Each row is a point. Before rounding, the points of a table are all equally far from one centre. They may lie mostly on one side of it. Where is the centre, to within rounding?

Points:
[[  7  61 -39]
 [ 42  18 -63]
 [ 43  35 -59]
 [ 38  57  14]
 [ 33  50  23]
 [ 20  25  36]
 [-17  41 -43]
 [-14  53  -2]
 [ 23  32 -65]
 [ -1  50 -49]]
Centre: [ 21  17 -15]

Points, 16 rows:
[[  4 -19   9  41 -12   6 -34  61  41  22  20]
 [  9  31  17 -19  -4  16 -35  46  42 -42  47]
 [-21  24  50  41 -11   1 -41  17  64   7  35]
 [ 14  11  28  22  12  -5 -19  63  91  31   7]
 [ 15   2  26 -21  24   6 -58  20  44 -10  63]
 [ 36  15  39 -10  10  -6 -41  30  82 -14  40]
 [ 16  25  22 -13  -8  -8 -55  56  50 -13  41]
 [ 67  18  38   6   2  10 -19  37  73  -9  16]
 [ 19  30  39  43 -12 -21 -46  27  25  -4  19]
 [-26  32   2  44  26  56 -16  46  52  17  11]
 [ -4  51  44 -34   2 -12  -7  18  72 -18  36]
 [ 48   2  22  42 -24   2 -30   1  61  -7  10]
 [-13   1  47  25 -10   0 -42  20  95  13  -7]
 [-12 -21  22  24 -12  11 -44  42  58  21  44]
 [ 10  47  31 -17 -15  55 -39  42  60 -10  32]
 [ 21  -6  37  29  18   2 -26  56  79  10  34]]
Centre: [  3  13  18  -4  13  15 -13  14  38   8   0]

Points:
[[ 16  19  20  33 -32 -58 -23  -5 -57 -29  24  -8  70  37  36  -5 -16  13
  -15  51 -15  13 -13 -43]
 [-12  32  -1  33 -22 -37  16 -32  -6 -32  41  12  70  17   9 -17 -16  23
   14  64  18  16 -16 -46]
 [-14  28  28  29   3 -42   7 -35 -23 -17  13  21  81  45  37  13   0  -5
  -24  66  -7 -13 -13 -42]
 [ -1  44   2  49  19 -57  23 -16 -36  -2   6  -8  72  61  38 -21 -35  -5
  -17  59   0  29   7 -58]
 [ 12   7  14  30 -11 -68  17  -2 -49 -31 -21  25  56  50  26 -15  -1   7
  -60  62  18   5  15 -46]
 [ 24  62  13  33  -5 -10  32 -32 -17   3  22 -14  67  41   6  -9  -1   9
   -6  69  28  34 -48 -50]
 [  9  19   5  39 -14 -43  23 -30 -20 -29  27   2  43  52 -13 -14  21   2
    2  59   5  48  -2 -37]
 [ 18  41  18  41   7 -39  -8 -50 -29 -14  -1   9  55  56  10 -24  17 -22
    2  66  -5  13 -33 -21]
 [ -8  34  20  41  -3 -38  14 -25  -5 -55  13 -12  59  43  25 -13  25  20
  -11  82 -12  19 -16 -47]
 [-15  44  24  18 -16 -18  12   9 -40 -27   9 -19  95  50  21  -8  -7 -19
   29  67  -1 -14  -7 -66]
 [-22  47  -3  18   9 -27   3 -13  -5 -49   3  -1  63  37   4 -23   9   8
   16   1 -22  37 -45 -56]
 [ 27  21  -9  34   1 -46  23 -24 -17 -53  -1   2  43  46  -3   5  17  53
  -18  55  -2  34 -34 -53]
 [ -8  63   3   6 -10 -24  25 -33 -12 -29  17  -2  44  66  47 -37   3  -6
  -24  50   6  28   0 -59]
 [ 13  34   4  28 -14 -45   4 -11 -12 -35  -3 -33  90  54   7  -4 -14 -35
   -7  40  10  16  12 -26]
 [ -3   5  -3  57  -6 -39  29 -13 -31 -34   8  -9  66  73  53 -19   1 -36
  -14  34   1   5  10 -50]
 [  8  18   3  23 -46 -42  25 -22  -8 -22 -15  12  56  29  43  -9  12 -25
   15  53 -22  40 -16 -49]
 [  9  28  25  36 -24 -35  42 -15 -28 -26  -2  -7  55  55  33 -23 -15  17
  -24  23 -36  27  -9 -65]
 [ 13  28  32  49  13 -40  32 -30  -3 -37  14 -17  61  26  23 -50 -14   8
    3  70   6  15 -29 -34]
 [ 17  48   3  -5  -6 -45  16 -32 -11  -9   6 -19  41  64  31 -18 -33   7
  -10  90   0  14 -39 -71]
 [ 58  24   7  45  -6 -41   6 -21 -34  -4   6   1  77  35  37 -12  13 -15
  -12  70  20  16 -38 -64]
 [ 18  28  -9   2   1  -6  36 -32 -25   3   7  -1  54  65  14 -17  35  30
   18  59   4  27 -10 -59]
 [ 15  26 -32  26  12 -53  22 -44 -35 -25  14 -10  40  38  23 -18 -15  33
  -12  90  -2  40 -26 -79]
 [ -4  24  16  31  22  -2   3 -30 -47 -18  44 -33  54  59  24 -31  12   0
    6  22  -5  28 -16 -68]
 [ -2  14   6   2   0 -37  11 -23 -35 -30  37  10  67  48  36 -18   7  28
    5  41   7  48 -10 -40]
 [ 20  37 -11  26  -6 -34 -24 -27 -17 -33 -31 -14  46  43  41 -44  -5 -11
    6  68  33  42   0 -85]
 [-12  26 -16  29 -26 -32  26   1 -13   3  35  -6  51  56  14 -28  18  -3
    8  29   5   4  28 -18]
 [ 17  32  27  33   8 -31  27 -11 -21 -44  13 -17  62  70  15   5   5   9
  -12  28  -9  45 -28 -51]
 [ -4   1  19   9 -19 -48  18  -5 -20  11  21  10  39  32 -11   2  -3   3
   30  57  -6  33   5 -60]
 [ 10  35   9  19 -11 -33  59 -10  -7 -40 -14   1  46  62  35 -18  30  -5
    9  32 -10  -2   0 -50]
 [ 36  49   0   4  -9 -19  28 -16 -33 -17  16  32  51  53  49  14 -31 -23
   13  49 -23   1 -39 -52]
 [ 10  45  32  21  10 -12   7 -10 -40 -64  12  -1  24  59  37  13   0 -17
  -22  32 -51   6 -32 -34]]
Centre: [ -3  16 -21  21   8   1   8  13 -36 -18 -15  -9  28  16  15 -11 -13  -7
 -19  51   6   4 -25 -41]

Points:
[[ 58 -51  -8 -91 -20   6  55 -52 -43 -24  13 -20  30  37  18  -2 -17 -26
   20 -36   8 -24 -30  16]
 [ 74 -36  -8 -18 -23 -15  34 -41 -21  12 -12  16   9  72 -32  28 -22 -38
   59  -4  -7 -11 -21 -43]
 [ 84 -65  -8 -32  16 -37  10 -54 -32 -38 -15  38   6  46  13   2 -34 -30
   62  13  21 -13 -30  -7]
 [ 70 -78  -2 -59  -6 -16  16 -32 -26 -15  25  30   8  50 -28   9  -9 -14
   74 -43  27 -17 -25  18]
 [ 71 -63 -16 -35  19   2  61 -26 -19 -36  21  40  50  54   5  19 -14 -32
   49  20  -5 -19 -53  16]
 [ 15 -66  -8 -25   1  -9  57   4 -16 -19  21  20  -2  37  23  48 -14 -59
   48  -1 -26  18 -23 -16]
 [ 40 -73   3 -22 -28 -32  24 -32  -4 -30   2  52  40  51 -28  32 -31 -11
   25   7  22 -32 -22 -25]
 [ 57 -37  -3 -34 -32  -7  28 -37 -52 -19  17  71   7   9 -10  10   4 -69
   50  -7  21 -10 -29 -34]
 [ 82 -64 -35 -46 -25  18  33  -7 -28  -7  15  -5  22  55 -11  25   7 -52
   74 -25  -2 -25  -6  14]
 [ 69 -90   1 -48  -8  -8  40 -26 -10  -2  -8  30  18  68  22  17  -8 -38
   61 -10  14 -24 -30  -2]
 [ 69 -64   9 -46  -4   7  74 -43 -38 -22  29  14  31  29 -13  42  24  -6
   41  -2  13 -42   1 -54]
 [ 40 -52   1 -35  27 -22  35 -13 -27   2 -23  43   3  47 -55  46 -22 -19
   49 -34  16 -56  -5 -18]
 [ 62 -24 -35 -58  19  -7  13  -3  25  37  -1   4   7   7 -27  -5   7 -28
   19  -2  35 -36 -60  -2]
 [ 52 -11 -46 -22  -3   7  30  -7 -15 -17  20  27 -11  56   5  27 -35 -58
   58  -3  25 -47 -10  -5]
 [ 48 -34  35 -15   6  14  35 -29 -15   2   5  32   8  49   6  38  26  21
   95 -27  -4 -38 -25 -11]
 [ 10 -44   5 -10  24 -38  17 -41 -19  13   0  13   6  59  -3  43 -29 -12
   57 -18   0 -42  -5 -21]
 [ 43 -47 -25 -18  39  18   5 -53 -18  -6  44  10   3  30   6  31 -26 -21
   39  11  41 -23  -3 -30]
 [ 87 -71 -12 -32 -12   8 -13 -21 -31 -53  -4   6  -6  37 -29   9 -12 -43
   36  11  55   4  12   5]
 [ 70 -33 -48 -50 -20   6  52 -20 -35  10   0  30  27  47 -51  17 -15 -41
   43  -5  22 -10 -30 -31]
 [ 28 -75 -14 -11   1  46  15 -18   0 -26   4   8  29  58 -20   5 -17 -28
   59  -6 -10 -13 -24  10]
 [ 88 -51  13 -48  11  10  54 -13  -1 -32   6  47  -9  18  13  21 -26 -25
   65  22  17  26   2 -24]
 [ 86 -54   2 -42 -17 -16  39 -31 -48 -33  10 -22  21  81  -3 -17  -8 -35
   47 -19 -26   6 -22  12]
 [ 48 -94 -31 -48 -23  16   4 -19 -38   4   5  37  16  52   3  16  -7 -28
   39 -18  26 -24 -44 -14]
 [ 88 -26 -41 -19 -30  -1  26 -53 -28 -12  11   3   7  52 -16  -8  21 -47
   63 -14  15  -7   5 -34]
 [ 86 -57 -14 -41  -8 -16  44  -8  -9 -48  11  41   5  68 -23  -1 -34 -14
   56 -10  42  -3  -9 -17]
 [ 65 -34 -13 -60   1  -4 -36 -27 -10 -29  18  31   8  48   0  33 -48   3
   55   0  -7  -8 -43 -15]
 [ 25 -58  -7 -32  -1   5  11 -27  -8 -20  32  10   1  54   8 -14  15 -34
   77 -12 -12   0 -38  25]
 [ 49 -44  -9 -38 -29 -35  27  -6 -23  -3   8  35  36  46  -6  17  24 -22
   57  24  17   5 -83   9]]
Centre: [ 62 -23  -1 -22   7  -8  22  -5 -27 -23  -7  10  14  13   1  22   9  -9
  12 -20   5  -8 -17  -2]

Points, 30 rows:
[[ 11  -9  23 -28   2  58  43 -30 -45  31  27  35 -31 -30 -10 -54  18 -38
    3  30 -10  41  42  10]
 [  4 -10  15 -60  -4  40  26 -21 -20 -37  43  49 -27 -27 -35 -82  33 -46
    1  47   9  22  33  35]
 [ -8  21  25 -67  17  35  50 -34 -29 -27  15  37 -15 -18 -11 -43   9 -30
  -18  -5  28  50  26  -9]
 [ -8  18  -6 -52  23  70  19  -3 -31  -6  12   2 -40 -15   7 -51   6 -50
    3 -12  14  18  14  36]
 [  2  12 -45 -39  19  34  44 -34 -51   1  -3   3 -50  -3  -7 -64  35   3
  -16  14  11  19   3   3]
 [-13  27   3 -38  15  41  47 -51 -49  18  18  36 -53 -21 -43 -39  12 -27
    6  21   9  15  63  21]
 [ 16  17 -23 -81 -16  35  28 -30 -38 -19  22  52 -31  -2  22 -65  -3 -39
  -13  22 -11  -2  29  16]
 [  0  18  38 -62  17  47  55  -8 -29  25  -8   8 -12 -40 -31 -61  25 -32
   17  18 -29  12  17  35]
 [ -8  13 -17 -66   1  52  27 -27 -22  -1  16  17 -35 -14   1 -57  50 -30
  -23   5  13  22  43  -6]
 [-38  24   4 -58  35  30  68  -9  -1  13  44  27 -25 -17 -34 -67  -1 -41
  -18  13  14   1  36  27]
 [ -2 -12   8 -56  26  78  39 -18 -26  -7  29  14 -13  -3 -20 -24  16 -50
    2  26  11  26  34 -13]
 [ 13  15   4 -25  11  70  37 -31 -35  -3  39  16 -37   4 -10 -65  41 -18
    2 -18 -23   5  22   8]
 [ -5   3  25 -55  17  53  56 -39 -19 -26  50  25 -12 -20 -25 -66  28 -33
    4  35  25  27  41 -12]
 [  3  32 -26 -53  33  40  31 -16 -50 -14  33  19 -33  -1 -14 -49  36  -8
  -24  26   1  44  21  12]
 [ 11  34  10 -76  13  57  46 -43 -24 -23  38  32 -14   4 -54 -49  21 -17
  -16  28   8   5  34   3]
 [-20   2 -33 -20 -11  21  51   7 -31 -22  10  36 -28 -28  -2 -46  30 -52
    0  39   1  39  45  28]
 [-14  24   7 -24  13  61  35  10 -38 -47  50   3 -11 -18 -16 -71  29 -16
  -22   6  14  19  56  22]
 [-15  -2  33 -53   6  49  50  -8   2 -17  33  21 -56  -5 -14 -31  16 -39
  -20  28  27  39  26 -15]
 [-21   6 -11 -83  20  29  30  14  -4   4  48  34 -31 -10 -42 -45  34 -30
  -33  37   6   6  35  15]
 [-15  40  -3 -27  -5  18  44 -18 -41 -37  26  23 -33 -12 -25 -95  21  -3
  -13  43  -5  52  47  11]
 [ 15   5   1 -62   3  81  45  -6 -32  16  21  16 -11   5 -22 -70  22 -21
   10  27   6   8  29  32]
 [-38   5  10 -57   2  78  47   1  -8 -20  12  20 -18 -37 -17 -45   6 -46
   -8  -1   0  -3  44 -19]
 [ -9  23  -8 -42  39  51  61 -15 -19 -14  27 -12 -30   0 -26 -29  16 -47
    1  30   9  28  57  21]
 [-12  15  -1 -56  24  49  24   5 -19 -54  56  46 -15 -33 -24 -74  20 -26
  -28  35  11  15  35  13]
 [ -2   9   3 -47  25  21  14 -24 -35  -5 -23  47 -28   7 -35 -75  27 -34
  -47  33   1   4  27  24]
 [ -5  10  13 -82  -2  53  59   6 -50 -12  38  10  -2 -27 -31 -53  14 -28
    5  21  13  37  11  16]
 [ 16   3  10 -35 -33  56  56 -32 -24 -17  57  29 -30 -29 -34 -51  30 -35
   -8  44   5  -9  60  -6]
 [-19  11  22 -11 -14  28  26 -17 -47 -19   8  24 -49  -2   1 -50  -2 -88
   -2  29   5 -10   9   5]
 [-21   1  -3 -26 -12  65  23 -19 -46 -27  29  13   0 -37   7 -35  39 -44
  -19  17  10  30  47  -6]
 [ -1  17  10 -50 -10  49  19  13 -29 -45  29  -6 -28 -17 -36 -35  52 -34
   -7 -17   2  24  39  -5]]
Centre: [ -5  -5   8 -29  -4   5  15 -20 -11 -16  20   2 -16 -24 -19 -38 -13   4
   1  22  -7  -5  22  15]

Points:
[[ -7   0  -4  -5  13  30   2  16  10  32   5  35  20 -10 -10  78 -14  18
   17  10 -38  -2 -26  13]
 [  9  10 -15 -34   4  15  20  15   0  22 -13  23  26 -24 -21  81 -17 -27
  -17 -10 -36  -6 -53  22]
 [  3   5 -14   7   7  10  31  58   8  34 -14  30 -14 -25  -3  86 -30  12
   42  -2  -8   7 -27  32]
 [  8  22  -2  30 -12  28  30  39  -1  35 -19  38  21 -31 -33  47 -36 -27
   16   6 -23 -15 -61  19]
 [-15  10  10 -13  12  12  43   5  11   9 -17  39  12 -40 -26  58 -29  -2
   58  10 -25   8 -42   3]
 [ -8  16  15   0 -15   4  21  23  -6 -10 -36  29  23 -31   5  76 -26  19
   27  19 -45  15 -35  -8]
 [ 14   5  18 -24   7  22  38  34  -7  53 -25  31  -4 -14 -19  52 -22   8
   35 -17 -34  18 -36  22]
 [-16  17   7 -22   6  36   8  16  -9   7 -20  35   9 -36 -28  59  -9 -21
  -14  25 -41   5 -63  -8]
 [ 24   8  13 -12  -7  29  24  22  12  36 -32  31  28  -8 -26  76 -12   3
   25   0 -20   4 -77  -4]
 [-15  -6 -28  -3 -33   4  18  50 -17  18  -3  30  21 -13 -17  65 -32 -17
   32  22 -32  17 -48  -9]
 [ 16  20  -4  -1 -11  31  25  -3 -16   6 -16  45  24  -9   1  61   0   9
   26  27 -46  25 -28  -1]
 [-24  15  14   6  -7  25  33  15  21   4 -13   5  36 -39 -20  59  -4  -3
   -7   6 -43  -9 -51   5]
 [ 12  15  -7 -11 -23  17  22  12  13  37 -23  30 -18 -39 -37  57  37   2
   15 -16 -34  43 -39  -8]
 [ 10  10   1  35 -15  15 -13  24  -7  21   7  30  19 -22  -6  67 -16 -10
   22  -2 -33  28 -45  -8]
 [ -2   2   3  16   9 -19  -4  22   1  16 -16  25  21   7  30  68   8  -5
   22   5 -27  22 -50  -3]
 [-12   0   6 -12   4  40   4  39  15  29 -32  -2  -2 -32  17  84   5  11
    3   3 -25  -1 -57 -18]
 [ -3  14  -2   4  10  28  40  36  19  11 -18  44  25 -22  15  54 -27  -9
   22  -5 -47  16 -24  12]
 [  6  19   3  19   8  34  12  14  -7  28 -21  39  18 -14   8  85 -10  26
   19 -10 -33 -14 -34  -7]
 [ 10  -6  -1   8  -8  54  32  49  -1  22 -11  47   7   2   0  71 -20  -5
   27  -6 -19  49 -41 -11]
 [ -2  24  12 -20  -7   5  25  25  -1  36  -5  31  12 -21 -26  95 -13  33
   22  -5  -4  36 -31  12]
 [-12  20  -7 -17 -16  13  51  47 -24  24 -28  24  14 -29  -3  81 -27 -19
   20   9 -32   9 -51 -20]
 [  0  14  15 -11  -3  24  15  40  -3  29 -17   8  31 -24  -9  93 -20  -4
   -2 -14 -34  23 -29  11]
 [-17   8   1 -21   0   0  33  37  -1  18 -33  25  13 -15   1  88 -13 -14
   30   0 -27 -13 -53  37]
 [ -7  24  -4 -19  19  14  34  18  21   6 -11  30   7 -22  -8  81 -15  -5
   22  32 -23  19 -64   1]
 [-14  11  17 -16  16  32  30  18  -7  18 -29  65  21 -18 -11  70 -44 -17
   25  31 -24  -4 -25  -1]
 [  6  16   6   4  -3  32  11  33  29  28 -11  16  29   9  11  73 -32 -37
    3  -9 -34  27 -50  -5]
 [ -7 -20  13   7  -9  24  13  24 -22 -14 -15  31 -12 -15 -36  74 -19 -11
   30  14 -36  32 -56   7]
 [-12   1  11  -8   3  20  24  33  10  22  -7  24  -1  -1 -22  94 -16  23
   13  18 -43   0 -39  -6]]
Centre: [ -4   4  -7   0 -22  12  22   7   5   9 -37  17 -15  -2 -12  38 -18 -11
  -4  -3  24   4 -17  -5]
